Each row of a before or after table is a point. One or more steps were done to the points. Then noise was added and the rows were shuffled. The steps act on how far a point lies along the listed directions, d1 being the first. Write out the steps. A step turns or swaps two directions, mirrors them in a line or flattens them onto one, adds a multiple of one to another, or multiplies one. Angles are multiples of 10 degrees, from the lower direction toward the higher: turns from -170 to 170, lines from 10 to 170 but not 90. Use the fewest steps. Two steps may share a direction if one is a turn and the other turns, adds or multiplies; they go together, in the order done. Otherwise the lowest direction goes first.
(in the rows, 128 means zero)

Directions:
(1): [185 129]
(2): [129  71]
Before (13 x 2):
[[117 120]
 [119 123]
 [105 104]
 [ 80 114]
 [134 106]
 [202 157]
 [176 152]
 [103 102]
 [112 249]
 [ 89 106]
 [ 76 160]
 [ 78 106]
 [ 77 125]]
After (13 x 2):
[[113  99]
 [ 84 105]
 [161 174]
 [ 49 225]
 [ 62 124]
 [115 114]
 [151 117]
 [103  93]
 [126 121]
 [101  78]
 [104  95]
 [123  90]
 [177 193]]
Steps: turn d1 and d2 by -30 degrees

Directions:
(1): [157 143 190]
(2): [ 84  83 159]
(3): [174  76 119]
Before:
[[156 124  97]
 [163 119  65]
 [  7 221 110]
 [130  96 147]
 [115  92  92]
 [104 136 108]
 [173 111 158]
 [181 134 114]
 [ 98  87  93]]
After:
[[156 173 167]
 [ 10 184  54]
 [134 103 148]
 [169  91 133]
 [110 150 175]
 [109 149 128]
 [152 152 148]
 [118 150 174]
 [170 133 135]]
Steps: mirror d1 and d3 in the line at 60 degrees; multiply d2 by 0.7

Directions:
(1): [172 185 109  95]
(2): [ 96 108 120  56]
(3): [154  89  62 134]
Before:
[[119 120 126 115]
 [157 117  68  85]
 [ 95  72 123 195]
 [145 129  97  95]
 [122  90 113 149]
 [210 185  87 148]
 [139 114  94 105]
 [125 134 141 120]]
After, 8 rows:
[[131 209 183 153]
 [ 65  69 146 111]
 [115 125 127 101]
 [136 127 116 114]
 [135  73 121 249]
 [117 155 167 130]
 [ 91  87 133 107]
 [ 91  99 145 108]]
Steps: turn d1 and d3 by 130 degrees; multiply d2 by 1.6

Directions:
(1): [123 145 122 160 138 127 218 189]
(2): [119 116 135  45  87 167 178 109]
(3): [ 65 130  35 120 129 141 113 140]
(4): [ 90  98 151 131  54  72 113 166]
(5): [138  36 128 103 179 130 122 166]
(6): [ 46 112 181 159 153 161 136 100]
Before (11 x 8):
[[147 127 121 134 162 134 127 139]
 [166 138 139 115 126 118 132 133]
 [128 153 129 132 138 126 178 150]
 [  7 111 174 110  70 174 131  69]
 [155 150 130 126 124 120 142 134]
 [136 136 111 129 118  95 139 148]
 [ 55 113 118 152 117 110  90 134]
 [ 91 115  90 141 102 114 123 144]
 [136 160  96 122 125 147 131 119]
 [ 75 158 139 178 113 120  98 113]
 [166 142 123 143  97 148 158 120]]
After:
[[163 137 116 135 101 155 154 114]
 [149 149 123 108 124 133 136 121]
 [146 113 151 108 129 134 119 125]
 [ 94 107 106 129  85 111 119 133]
 [149 143 142 132  94 112 130 138]
 [131 134 101  93 114 113 131 122]
 [ 58 111 124 139 112 118  90 128]
 [157 148 118 117 145 133 129 131]
 [128 139 141  90 114 144 163 113]
 [ 72 141 134 138 106 136  89  98]
 [  3 134 145 221 139 147 170 149]]
Steps: swap d1 and d2; swap d3 and d4; multiply d5 by 0.7

Directions:
(1): [102 174 124 164  42  98 104  92 153]
(2): [ 84  71 124 152 137 102  97  81  56]
(3): [212 142 171 150 143  69  92 128 109]
Before:
[[127 150 135 160 108  98 106 103 109]
 [ 94 128 108 132  95 130 136 125 145]
 [102 160 116 112 108 156 149 154 173]
 [166 138 151 146 137 108 106 121 126]
 [130 140 119 134 116 121 131 128 135]
 [117 115 121 100 165 143 143 132  98]
 [133 153 138 143 108 104 101 125 137]
 [161  94 141 118 182 104 108 128  76]
 [122 142 115 103 143 155 149 157 173]
 [103 107 100 123 149 140 141 119 109]
 [164 133 144 144 140 108 111 112 122]
 [163 128 140 136 158 112 121 136 124]
 [110 142 116 143  95 121 107 104 130]
 [112 135 107 108 133 157 149 151 152]]
After:
[[120 144 120 147  91 103 114 113 129]
 [111  83 115 115 187 154 147 133 103]
 [172  98 132  67 237 166 169 180 103]
 [117  55 100  48 250 209 189 193 110]
 [103 200 114 166  22 101 101  91 170]
 [183 114 148 125 170 101 112 144  99]
 [ 85 110 113 136 120 145 120 104 122]
 [174  98 151 130 192  94 104 132  94]
 [140 172 132 163  58  84 111 114 165]
 [ 66 191 104 163  29 127 114  90 163]
 [ 89 112 108 136 131 147 138 104 125]
 [164 152 161 166 107  63  82 111 112]
 [ 76 166 118 163  49 101  91  88 146]
 [166 132 116 105 183 155 158 165 142]]
Steps: multiply d1 by 3; multiply d2 by 1.3; turn d2 and d3 by -140 degrees

Directions:
(1): [167 167  92 149 141  94 139  61 103  65 181]
(2): [188 142 141  72 107 177 123 145 176  58 102]
(3): [180 141 160 155 146  64 119 195 177 143 173]
(4): [129  66  97 165  85 142 213 130 172 119 152]
(5): [156  65 230 128 131 120 137  85  96 116 133]
(6): [157 176 144 128 193 150 207 105 141 172  94]
Before, 9 rows:
[[129 117 147  72 133 186 189 127 159 129  77]
 [138 186  74 125 121  95  52 111 116 110 147]
 [127  66 149 153 137 160 207 117 138 170  95]
 [139 124 118  94 101 171  93 134 115  74 131]
 [203 164 138  97 168 163 190 138 198  88 103]
 [168 168  70 114  85 138 129 158 175  88 113]
 [161  72 177 165 119  68 137 110 135 123 168]
 [143 154 103  78 103 132  66 187 147 108  90]
 [151 171 149 178 129  48  75 123 121 107 212]]
After (9 x 11):
[[128  64 136 158 100 124 140 143 119 108 177]
 [145 112  92 139 151 172 252 102 177 120 117]
 [143  94 170 115 137 135 205 161 180 154 120]
 [ 80 196  48 153 108 120  80  80  91  94 162]
 [ 92  42 116 149  76 122 146 114 103 145 119]
 [139  82 117 138  65 161 175  73 120  93 108]
 [107 110 108 152 107  97 109  53  75 126 158]
 [141 191  52 115 119 113  86 149 167 107 136]
 [186 146 164 106 163 154 127 183 174 145  82]]
Steps: swap d2 and d4; turn d3 and d5 by -130 degrees

Directions:
(1): [156 100  78 124  44 207 121  95 156 127 117 109]
(2): [145 139 107  29 122 123 170 196 143 144  80 135]
(3): [175  95 163 132 188 185  85 126 139 143  78 189]
(4): [ 73 168  97 119 125 111 141  58 160 179  98 193]
(5): [184 175 121 101 119 104  64 136 181 144 202 148]
Before (8 x 12):
[[176 108 147 159 150 167  83  91 166 163  98 174]
 [120 135 182 183 186  59  85 161  86  76 195  63]
 [175 128  98 166  77 193  79  86 174 146 134 176]
 [123 112 127  97 158  72 196 237  88  79 158  24]
 [176 186 104  77 113 188  68 115 210 172 127 197]
 [118 137 102 150 117 133 117  84 137 157 147 148]
 [101 158 156 168 150  61 124 135  95 111 156 131]
 [112 105 168 172 174 103 148 137 109 117 146 156]]
After (8 x 12):
[[ 98 143  62  37  57 105 194 163 134 120  83  63]
 [146 102 144 140 150 140 127 165  97 116 146 110]
 [120  90 101 140  67 160 187 124 133 112 118 116]
 [113 142  98 116  61 118 162 146 113  90 131  80]
 [207  70 165 135 141 183 102 147 146 135  82 140]
 [197 102 167 139 197 157  99 198 128 118 113 167]
 [ 44 192  39  75  95  57 193  84 170 189 145 141]
 [221 155 166 142 171 180  32 168 164 108 177 148]]
Steps: mirror d1 and d3 in the line at 70 degrees; turn d2 and d5 by 40 degrees; turn d2 and d4 by 130 degrees

Directions:
(1): [ 97 159  57 154 186 173 156 161  98  99  93 151 213 148 170 140 146 165]
(2): [ 76 184 109 106  89  87  90 136  91 111 105  88 138  32 100 190 152 140]
(3): [148 154 181  51 139 131 207 130  71 171 101 148 156 130  62 116 108 169]
Before, 12 rows:
[[123 154  90 108 178 165 190 154  84 106  85 140 215 172 137 126 130 166]
 [139 143 175 136 101 120 106 133 131 132 155 132 106 108 128 128 137  97]
 [128 106 138 143 113 123 101 130 154 117 142 118  89 115 133 119 127 102]
 [ 69 148  77 169 113  98  39 156 140  81 117  96 138  49 183 178 160 117]
 [127 134 139 101 118 107 116 129  98 135 124 120 127  75 106 126 131 125]
 [ 83  99  18 246 165 148  39 146 194  52 146 116 132 143 232 125 151  98]
 [123 163 134 107 108  94 128 119 100 137 123  95 144  68  67 149 127 150]
 [154 148 153  95 114 104 151 103  81 131 122 105 134  95  78 143 137 140]
 [137 112 158  82  95 128 130 115 117 153 121 119 123 124  91 114 130 139]
 [116 141 131 130  98  94  81 128 123 127 147 100 104  64 128 169 149 114]
 [142 124 135 135 133 150 130 114 128 147 134 150 104 119 147 119 128 121]
 [152 116 111 139 128 118 119 121 159 143 127 141 130 144 136 133 128 123]]
After:
[[145 119 109 143 129 115 122 116 154 137 128 137 136 141 138 136 125 127]
 [106 136 128 101 100 133 109 124 116 131 106 107 148 102 111 141 146 139]
 [164 124 166  96 150 138 181 139 101 162 140 159 142 141 116 113 125 144]
 [129 160 145 101 131 111 156 124  85 146 115 110 162  91  62 133 115 162]
 [139 102 131 136 136 148 135 135 142 128 128 138 112 148 134 106 120 114]
 [179  98 194  82 172 151 207 139 117 174 121 180 150 191 120  67  98 151]
 [135 146 167 142 127 133 129 145 115 130 142 149 137 133 131 118 137 114]
 [188  48 141 161 190 176 163 119 189 136 165 174 110 245 160  28  92 117]
 [131 130 122 142 125 141 118 116 131 135 134 138 107 103 147 130 140 121]
 [113 149 107 119 105 102 106 126 118  98 115  88 143 106 124 155 137 121]
 [134 158 129 109 118 105 148 108  82 117 120 108 146  88  93 156 147 146]
 [128 130 138 100 129 116 135 131  90 140 119 137 148  93 104 120 130 135]]
Steps: multiply d1 by 0; swap d2 and d3

Directions:
(1): [169 140 149 118 109 103 158 213 170  66 207 129 108 147 151  95 118 116
 137 212]
(2): [104 125 149 110  74 132 140  89 169  96 128 177 113 147  23 146 165  52
  74 140]
(3): [ 91 128  93 118 103 187  64 176  31 129 171  78 109 149  85 110 126 138
  76 150]
(4): [ 77 125 140 153 201 140 210 146 139 144 196 128 157 164  88 192  88 165
  99 107]
(5): [105  98 113 175  93  63  96 120 127 167 119 122 125  88 149 205  58 103
  94 208]
(6): [163 100 105  87 146 167  64 141 152  44  89 143 147 175 116 204  68 143
 158 121]
Before:
[[150 124 144 146 131 111 165 141 164 125 153 126 121 122 144 129 114 128
  152 174]
 [128 148 114 149  81 119 110 124 127 136 131 120 126 111 158  92 136 117
  146 158]
 [129 127 145 129 146 116 148 146 139 123 124 122 117 145 124 172 100 130
  150 115]
 [136 107 103 129 147 177  76 120  89 126 137 119 141 155 111 177  93 157
  114 125]
 [140 142 106 130 129 137 118 131  85 163 146  95 121 126 172  82 146 152
  132 121]
 [158 108 111 129  87  86  97 100 166  99  90 166  96 110 125 143 134  92
  133 166]
 [129 114 117 129 166 133 139 167 143 115 158 120 140 144 167 172  84 161
  131 155]
 [109 104 124 175 140  66 138 108 143 170 136 133 137 101 157 197  85 118
  113 168]
 [121 119 107 111 144 155  85  83 121 129  66 113 137 128 129 144 121 131
  149  77]
 [133  95 117 122 120 121  85  97 129 156  68 133 138 127 119 182 107 106
  120 122]
 [147 115 137 138 152  90 165 121 187 100 126 142 136 123 129 175  92 125
  133 145]
 [182 124 142 104 157 148 140 147 178  58 128 152 125 159 132  98 148 118
  176  94]
 [ 98 113 129 133 149 152 130  87  86 165 108 114 135 129 118 165 132 134
   96  88]]
After, 13 rows:
[[167 127 146 111 141 112 164 116 191  76 115 152 128 132 118 129 136 115
  146 121]
 [138 125 162 135 106  81 178 129 170 160 144 146 118 120 120 115 154  79
  110 163]
 [118 136 104 150 128 138 111 109 129 139 111 122 151 127 154 145 103 149
  157 118]
 [143 128  77 150 181 138  93 147  50 192 129  60 143 116 240 119  87 215
  165 106]
 [111 130 149 147 115 109 160 113  99 175 146 112 112 104 146 110 158 111
   92 140]
 [152 117 137 155 159  68 154  90 176 154 100 149 143  98 193 158 118 131
  167 125]
 [158 126 128  99 149 181 120 174 134  57 159 130 116 175 101  88 150 123
  145 103]
 [156 126 127 161 121 108 124 158 108 154 189 109 119 114 175 118 106 143
  120 197]
 [167 119 106 131 180 124 116 181 127 127 133  98 142 120 248 136  80 195
  181 148]
 [136 116 141 118  96 100 164  87 210  77 123 203 100 145  47 152 164  67
  103 145]
 [161 114 125 124 156 150 125 116 152 110 100 127 138 136 143 151 105 152
  179 117]
 [118 152 137 141 133 111 166 152 121 155 174  90 113 109 164  66 147 128
  132 147]
 [145 137 149 123 134 113 144 157 134 121 126 116 107 136 145 132 120 129
  163 120]]
Steps: swap d1 and d6; multiply d2 by 3; turn d3 and d5 by 50 degrees; multiply d4 by 0

Directions:
(1): [165 180 157  79 122 112  26 150  80 161 116 111 206 160 137 106 110  85
 102 181 174 169 121 139]
(2): [ 63 163 159 109 125  62 154  90  42  78 118 137 109 180 209 177 114 131
 135  99 170  95 143 125]
(3): [182 176 129 203  76  83 112 111 113 126  93 110 141  43 164 113 139 143
 105 114 124  90  81  39]
(4): [ 63  65 109 118 101  95 138 182  92 134 163 156 107  75 139  99  87  74
 130 125 146 176  21 129]
(5): [205  91 121 153 174  56 182 180  86  94 194 125 176  95 147 128 179 113
 111 134 130 136 178 172]
(6): [140  95 138  83  46 124 181  92  94 140  85 137 124  82  97  51 108 118
 173 143 177 136 218 119]
Before:
[[183 134  93 198 122  82 141 147 144 124 144 116 149  56 151 136 168 129
   89 116  91 103  86  71]
 [141 130 148 102 145  88 167 100  77  76 137 152 139 166 178 161 148 132
  131  99 146  95 203 138]
 [122 141 119 178 120 156 124 117 155 133 104 124 104  93 110 112 132 145
  125 126  94  95  81  87]
 [142  90 106  94 153 128 136 157 133 139 160 146 125 133 100 111  96 101
  132 155  97 190 126 200]
 [182 109 115 128 102  43 150 123  60 105 134 125 152  59 163  88 171 137
  126 122 174 101 159  95]
 [161  97 136  82 175  94 125 205  72 122 214 136 211 146 115  94 114  83
  114 189 189 201 152 218]
 [118 162 123 140 109 130 102 123 138 119 122 151 112 134 148 137 126 122
  131 113 120 110  63  84]
 [168 146  99 127 144 135 102 145 134 141 109 110 149 123 119 118 142 113
   94 148 139 161 157 142]]
After (8 x 24):
[[114 166 145 156 126 129 145  79 116 104  89 120 105 138 142 137 140 161
  136 117 118  66 149  99]
 [220 133  98 148 138 149  91 121 180 147 119 107 153  84  93  98 190 172
  113 133 110 100 151  90]
 [162 166 137 135 118  97 132 116 107  99 126 148 138 136 161 135 150 127
  133 115 136  99 135  98]
 [199  72 110 114 171 149 151 164 159 123 174 147 160 116  98 117 165 118
  121 129 101 144 179 165]
 [181 181 111 163  98 159 112  77 189 150  76 104 135 115 111 134 159 167
  110 126  91  81 160  63]
 [115 104 112 107 114 166  47 203 147 183 166 138 170  90  74  57  63  75
  108 190 159 215   6 142]
 [123 158 105 110 136 158  84 128 141 147  88 115 127 151 123 131 120 119
  103 141 143 157 137 135]
 [ 86 106 106 102 100 125 109 142 123 151 126 153  95 104 120 101  55  91
  133 141 106 186  39 146]]
Steps: flatten d1 and d6 onto the line at 170 degrees; turn d2 and d5 by 100 degrees; turn d3 and d4 by -50 degrees; multiply d4 by 1.3
